Every row gives one point. Examples show where two turns around zero, p and q, send a point. Write where each new point lands after one turn and then the other. Backwards means that the second turn is done in reverse. Each puzzle has new turns, and all numbers are rounded.
In the rows, zero is written as 128.

Turn p:
[162 194 151] => [124 134 205]
[152 161 162] => [105 124 176]
[114  91 134] => [113 120  92]
[109 156 134] => [124 159 143]
[115  68  82] => [159 109  61]
[116  98 106] => [142 123  92]
Turn q:
[111 100 177] => [181 144 148]
[154 114 137] => [146 123 104]
[153 143 104] => [102 120 102]
[147 142 165] => [146 163 107]
[ 75 142  57] => [ 64  92 179]
Where do these land?
q, then p: [113 141 140] => [118 139 146]
p, then q: [161 137 149] => [165 133 143]
q, then p backwards: [162 171 112] => [ 88  98 156]
q, then p: [ 75  63 111] => [ 66  71 114]

Turn p:
[ 91 120 185 126] => [107 186  99 133]
[ 93  95 138 112] => [128 148 100 167]
[104 123  99 147] => [169 130 129 139]
[ 99 123 166 147] => [126 179 120 129]
[198 134 103 129] => [109  76 176 113]
[183 173  78 106] => [129  50 143  87]
Turn q:
[132 152 134 176] => [101 123  82 134]
[ 75 154 142 115] => [115 154 128  73]
[154 101  76  72] => [192  94 172 135]
[185 144 136 142] => [147 133  94 175]
[ 94  88 152 135] => [ 84 136 165 124]
Where do these land?
p, then q: [109 205  84 118] => [195 109 177 160]
p, then q: [169  74 144 107] => [ 58 130 127 107]
q, then p: [110 142 184 151] => [169 130  90  95]
q, then p: [114 114 105 102] => [ 89 133 127 137]
q, then p: [138 106 124 162] => [152 153 134 151]

Turn p:
[156 128 148 154 171 109] => [145 129 147 164 168 105]
[143  94 194 144 126  90] => [106 129 172 199 123 128]
[120 110  79  97 136 127] => [128 102 106  95 108  94]
[102 150  76  62 124 154] => [123 108 117  39 109 121]
[173 151 148 159 108 139] => [157 122 129 157 150 175]
[ 88 179 165  97 130 191] => [ 87 160 148  65 163 176]
[ 97  59 104 137 113 126] => [ 89 124  83 149  87  98]
[146 153 111 173 116  86] => [189 150 125 157 116 128]
Turn q:
[132 176  83  98  94 149] => [ 82 118 167  84  94 135]
[121 122 174 168  93 163] => [ 92 160 135 185 153 139]
[ 86 133  70  92 110 143] => [ 89  96 110  99  71 137]
[ 84 100 154 168 134 155] => [115 130  90 182 142 160]
[ 92 164 169  98 152  60] => [131 141  75  65 183 109]
[154 114 158 125 102  79] => [145 172 125 125 140  79]
[129 116 110 149 133 127] => [144 133 126 138 110 143]
[189 134 102  81 157 156] => [151  71 189 111 120 106]
[163  93 132 172 178 120] => [201 129 134 163 139 144]
Where do these land?
p, then q: [118 102 115 178 137 131] => [147 148 132 105 103 168]
p, then q: [ 97 103 129  90 111 137] => [ 87 129  93 125 112 112]
q, then p: [156 110 160 102 160 127] => [137 109 143 167 140  89]
q, then p: [120 131  90 128 159 179] => [ 76 111  94 151 127 148]
q, then p: [ 78 217 163 178  69  74] => [141 176 152   1 165 131]
p, then q backwards: [132 140  99 107 138 104] => [152 122 111 103 139 106]
p, then q: [194  94 140 113 122 144] => [158 118 104 193 110 132]

Turn p:
[112 117 151 110 149 113 128 148 147] => [147 105 155 141 150 128 130 133 108]
[137 161 146 132 139 173 137 133 132] => [140 154 134 119 105 124 129 175 120]
[203 123 101 109 145 114 135 145 113] => [123 131 121  46 146 131 128 111 110]
[111 124 140 153 149 117 137  67 137] => [ 96 132 143 156 120 109 181 125 144]
[117 140 137 146 116 137 102 137 109] => [127 140 127 140 129 116  98 140 152]
[116 128 113 109 144 160 116 115 134] => [132 158 113 144 133 120 135 134 100]
[127 110 110 119 136 127 145 131 127] => [143 128 122 122 127 131 141 106 117]
[121 123 122 191 144 124 117 126 120] => [134 153 142 133 140 123 142 123 185]
[121 118 133 113 139 116 142 135 111] => [142 111 133 124 126 110 129 113 118]
[132 120 142 114  31 110 122 131 142] => [ 88  89 117 144  96 181  73 114 130]
[110 145 113 112 116 118 126 140 135] => [137 109 101 139 136 136 120 136 123]
Turn q:
[155 126 108 113 114 120 145 129 171] => [123 146 146 139 121 111 174 113 146]
[172 131 119 158 107 108 142 134 152] => [139 107 130 156 121  96 156 108 159]
[133 103 114 145 136 129 125 138 158] => [140 129 122 101 126 112 148 108 143]
[113 120 141 114 154 137 126  95  93] => [111 131 106 121 161 153 111 151 111]
[144 163 119 147 143 130 134 122 170] => [118 122 146 141 139 106 142  78 120]
[132 121 140 141 104 148 128 121 164] => [114 122 118 126 100 137 148  97 141]
[ 81 129 159 111 155 131 146 127  88] => [100 121 140 102 146 153  83 164 114]
[133 133 114 121 118 145 119 152  84] => [153 151 121 144 120 130  91 146 134]
[ 79 129 125 124 131 120 126 103 111] => [103 125 116 109 126 126 115 154  90]
[138 125 141 106 117 113  89 158  88] => [180 126 135 142 119 155 112 161 122]
Where do these land?
p, then q backwards: [144  96 162 133  79 144 127 100 139] => [102 167 157 108  98 159 149 133 144]
p, then q: [108 130 122 143 151  86  91 124 112] => [128 106 138  91 165 109 152 116 115]
p, then q: [123 107 158 139 116 157 112 125 161] => [124 103 124 134 112 149  87 101 128]
q, then p backwards: [137 164 158 144 126 108 123 131 121] => [101 114 156 111 114 103 130 139 139]
q, then p: [126 132 113 106 115 132 143 162 116] => [119 112 137 125 134 142 105 163 138]
p, then q: [ 83 149  97 128 152 118 127 124 107] => [139 122 130 131 152  73 153 125 139]
p, then q: [149  88 147 141  88 133 138 130 172] => [ 97 133  98 125 103 176  99 104 132]
q, then p: [125 128 124 169 147 116 126 131 103] => [119 131 132 119 170 124 128  98 124]
p, then q: [118 144  81 131 149 135 104 128 107] => [137 144 146 140 157  87 140 119 106]
q, then p: [146 147 128 114 124 122 163 120 144] => [138 113 150 153 120 127 148 143 148]
q, then p: [125 133 121  82 167 139 152 134 108] => [150 130 140 132 149  99 124 182 121]
q, then p: [152 117 126 107 121 145 129 126 145] => [129 132 121 127 107 140 150 153 128]

Turn p:
[ 84 106 166  59  87  95 112 118 149  77  97] => [ 74 137 169 139 161 132  70 100 165  75 168]
[147 158 141 156  86 167 132 121 105  79 141] => [138 180  88 120 152  91 123 123  87 104 131]
[102  38 141  80 152  69  68  45 155 119 147] => [118  94 133 200 119 151  83  86 215 155 216]
[149 141 128 175 138 117 129 169 128 162 165] => [152 140 103  99 116 144 155 122 136 164  77]
[188 147 138 136  76 198 161 156 148 121 113] => [114 156 106 110 125 142 136 103  27  97 105]
[103 122  65 178 143 132 130 129 139 162 139] => [201  93 139 101 117 129 152 134 128 153 129]
[115 149 137 132  88 127 144 153 114 110 106] => [125 153 144 107 161 123 112 136 112 101 108]
[ 90 137 126 182 151 166 134 149  93 195 137] => [182 105 122 104  90 106 106 168 117 161  70]
[161 119 122 119 173 101 183  91 139 145 155] => [ 99 118 113 123 115 159 161 158 126 187 170]
[130 168  91 110 150 116 119 124 119 194 145] => [149  96 111 124  95 161 162 178 153 115 111]
[111 151 162 118 123 109  95 127 138  97  54] => [ 89  96 144 151 185  99 109 115 139  88 108]
[164 125 137 124  94 149 135 174  75  76  85] => [113 194 162 161 160 104 133 125  80 102  94]
[120 103 109  95 203 119 121 107 162 127 180] => [111 102 128 128  66 122 161 115 176 161 180]
Turn q:
[121 120 140 177 130  45 110 112  94  96 187] => [151 216 128  83 109 129  88 151 139 179 111]
[150 148 118 161  85 200  55 124  94 144 128] => [100 123 129 160 202  56  96 112 171 129 143]
[100 176 140 129 169 159  95  79  94 129 122] => [116 109  94 133 182 142  86 172 121 146 170]
[120 131 127 103  96 114 139 197 112 167 145] => [145 142 107 121 100 115 158  61 150 118 160]
[123 144 153 140 177 152 119 139 157  98 130] => [116  77 135  84 124 128 104 153 123 132 129]
[116  84 115  63 144 100 100  99 134 155 161] => [166 137  70 170  84 146 113 151 152 108 109]
[125  54 126 159 156 106 184 137 141  96 174] => [147 140 139 106  54 107 125 134  72 163  75]
[ 87 134 127 163  90 143 121 106 146 113  68] => [ 80 137 185 153 139 121 142 164 125 117 164]
[109 168  64  88 123 133  73 104 125 116 114] => [101 142  74 138 169 125 150 178 162  86 137]
[149 108 158 119 170 126 126 156  93 125 131] => [190 103 123 106 129 118 119 121 121 147 132]
[133 171 194 192 126 184 106  90 155 107 134] => [ 71  95 181 112 167 126  42 133 126 145 137]
[145 131 125  39 102 127 189 136 134 126 110] => [153 123 114 142 121 170 166  88  89  53 122]
[139 132  91 150 115 117 210 160 157 164  94] => [ 96 120 152 135 109 153 211  80 100 150 115]
[174  90 114 110 109  85 165 152 154 159  95] => [159 130 159 151 100 156 190  92 142 122  88]
Where do these land?
q, then p: [116  98 173 125  84  90  84 106  93 132 128] => [117 130  53 115 144 124 160  91 139 111  94]
q, then p backwards: [122 134 154 186 197 135 178 125 152 139 170] => [129  91 172 159 159 150 188 134 168 182 131]
p, then q backwards: [155 113 112  65  76 172 164 120 126 129 143] => [ 65 136 156  94  98 105 179 100 132 104 128]
p, then q: [111 101 138 167  89 158 128 142 171 142 116] => [170 129 116 172 170 128 103 156 138 116 115]
q, then p: [ 93 160 119 141 177 156  52 132 111  92 140] => [130 130 178 117  85 157 171  93 197 120 117]
q, then p backwards: [134 122 169  78 166 130 134 163 163 196 146] => [123 101 118 123 139 135  73 103 192 188 155]
p, then q: [134 197 186 115 103  89 116 152 138 157 158] => [ 87  87 112 128 125 119 185 180 125  73 145]
q, then p: [148 140 106  85 131 108 155 114 153  94  87] => [ 95 156 162 124 125  84 133 133  77 128 131]
p, then q: [ 76 106  97 126 103 166 176 100 122 153 110] => [192 134 117 115 136  86  89  93 161 112 127]
p, then q: [138 157 122 135 154 172  90 134  79 105 104] => [141 176 172  89 133 141 170 137 127 155 125]
p, then q backwards: [164  91  66 153 102 111  65  90 100 109 103] => [156  97 135  81 103 132 126 111  61 182  74]
q, then p backwards: [145 117  95 158 153  49 193 155 128  87 131] => [161 141  92 161 135 140 188 208 126 148 169]

Turn p:
[ 83 133 180 163 175 102 175 182 109 156 153 134] => [155 183 164 133  91  80 183  95 125  97 151 167]
[ 95 164 164 117  72 121  81 100 142 123 165  77] => [ 93 119  81  68 131 127 147 140 197 161 135 155]
[142  71 113 158 104 128 148 104 104  76 105 181] => [ 99 136 121 208 173 108 112 159 114 104 121  96]
[150 111 134 140 129 117  94 128  91 168  68 113] => [137 124 122 159 146 159 142 123  85 186 147 157]
[161 110 162  73 171 133 153 110 191  63 130  81] => [155 132  98 107  65  84 105 142 138 164  90  43]
[130 181  83 152 100  95 147 118 190 127  72 152] => [157 143 178 121 199 142  79 109 165 148  85 124]
[ 94 124  87 160 168 122 126 104 197 133 136 104] => [176 125 156 145  97 160 111 129 203 125 120 115]
[ 91  67 108 121 124 149 102 174 100 125 134  91] => [139 142 104 138  98 166 167 198 108 108 135 149]
[130 121 117  96 115 167 152 132  70 163 172 103] => [115  95  82 113  95 133 135 121  88  82 122 175]
[159 148 176 111 104 171 156 121 145 128 126 188] => [ 87 118 129 113 159 104 151  74 106 112  95  80]
[106 180 113 169 147 144  87 136  89 148 117 104] => [167  86 143 112 153 140 155 130 136 136 179 173]
[135 161 118  61  89  94 110  85 143 114 134 188] => [ 42 111 161  94 149 119  73 130 135 147 102 116]
[188  93 108 142 164 122 135 167  92 139 153 148] => [139 150 122 153 110 140 104 114  64  92 179 114]
Turn q:
[128  91 143  88 148  99 116  85  89 131 166 118] => [103 150 126 169 139 129 135 104  91  67 100 140]
[149 108  88 137  67 101 161 139 168 111  72 170] => [117 105 138 163 135 137  96 141 149 227 104  98]
[ 82 120 120  99 148 169 111  72  69 138 120 134] => [ 85 189  99 132  87 132 162 106 148  85 114 124]
[128  82 160 121 162 156 137 159  42 161 160 124] => [139 133  79 136 136 123 129 161 158  32  91 147]
[137  87 184 163 130 161  93 173 217 102  97 139] => [179 151 108  61 176  74  70 127 117 186 124 131]
[136 139 139  89 141 159 114 155  91  91 181 146] => [178 126  83 145  88 130 143 119 105  96 119 164]
[146 147  54 154 110 104 157 138 205 101  99  93] => [119  68 149 112 140 146 130 125 102 206 160  60]
[121 170 132 166  58 114 156 105 156 107 104  94] => [108 115 151 153 150 107 151 133 145 191 200 121]
[146 173 104 111  74 123 168  91 199 169 118 107] => [137 132 187 157 147 175 119 100 148 172 192  81]
[146 138  81 134  92 121  96 156 144 143 109  99] => [146 129 150 121 138 151 159 174 111 165 129  92]
[ 92 143 154  98 155  93 110 171 109 134 127 131] => [128 133 146 122  86 110  98 169 100  92 127 150]
[115 112 163 116 193 148 150 113  79 118 137 118] => [112 123  98 121 110  92 126 101 141  52 115 134]
[147 130  94 189  75  92 114 128 192 113 122 132] => [117 102 151 116 179 147 134 139 107 221 141 132]
[159 154 164 122 186 138 111  97  69 145 125 150] => [135 134 156 115 104 107 159  95 161  66  87 163]
[ 88 127 141 134 180 143 126 138  92 155 184 165] => [115 131  97  98 105 162 111 128 135  63 120 183]
Where do these land?
p, then q: [113 133 114 140 114 167 120 171 198 125  93 125] => [178 115 136 115 119  89 127 100 158 111 143  67]
p, then q: [141  88  79 136 156 143 138 142  48 115 133 106] => [142  85  76 138 138 134 166 168 125 142  79 172]
p, then q: [163  68 146 104 148 130  73 151 101 144 116 173] => [111 134  79 135 128 136 164 169 162  75 177 152]
p, then q: [131 172 128 143 116 141  83 168 176 185 113 111] => [175 158 125 137 113 146 119  58 165  93 136  98]
p, then q backwards: [ 91  68 143  98 142 126 132 148  87 161 107 122] => [109 151 102 103 103  92  80 126  82 100 146 145]
q, then p: [111 151 139 113 114 198  88 174 172 140 147 152] => [107  96 113  62 144 160  84  92  85 113 136 108]
q, then p: [126  91 119  87 130  86 146 139  84 150 173 144] => [155 116 132 160 184 125 166 174 127 113 154 104]
p, then q: [169 214 106 141 110 102 203  69 158  85  99 145] => [ 97 157 214  82 151  87 130 100  61 118  61 113]
p, then q: [ 99 208 151 147 171  99 162 102 136  91 124 123] => [129 124 202 154 173 115  77 106  84 127 106 145]
p, then q: [126 186 164 155 115 139 195  71 122 118 122 110] => [ 69 113 183 130 152 131 103  90  99 152  77 107]
q, then p backwards: [135  85 132  71 114 111  76 113  83 123 136 107] => [122  63 139 130 115 136 186 170 116 120 102 151]
q, then p: [ 87 151 145 164  83 134 103 179 158 113 116 131] => [100 158 152  81 108 165 121 100  93  97 151 150]
q, then p: [158  64 138 106 159 107 142 128 109 112 158  92] => [167 115 128 179 132 100 109 183 119 147 161 126]
p, then q: [110 176  92 162 138 113 171  35 163 106 127 134] => [115 154 169  76 194 100  96  99  80 171  93 124]
p, then q backwards: [159  66 126 156 112 124  89 130 125 152 156 145] => [ 80 120  96 102  94 139 154  95 125 145 165 115]
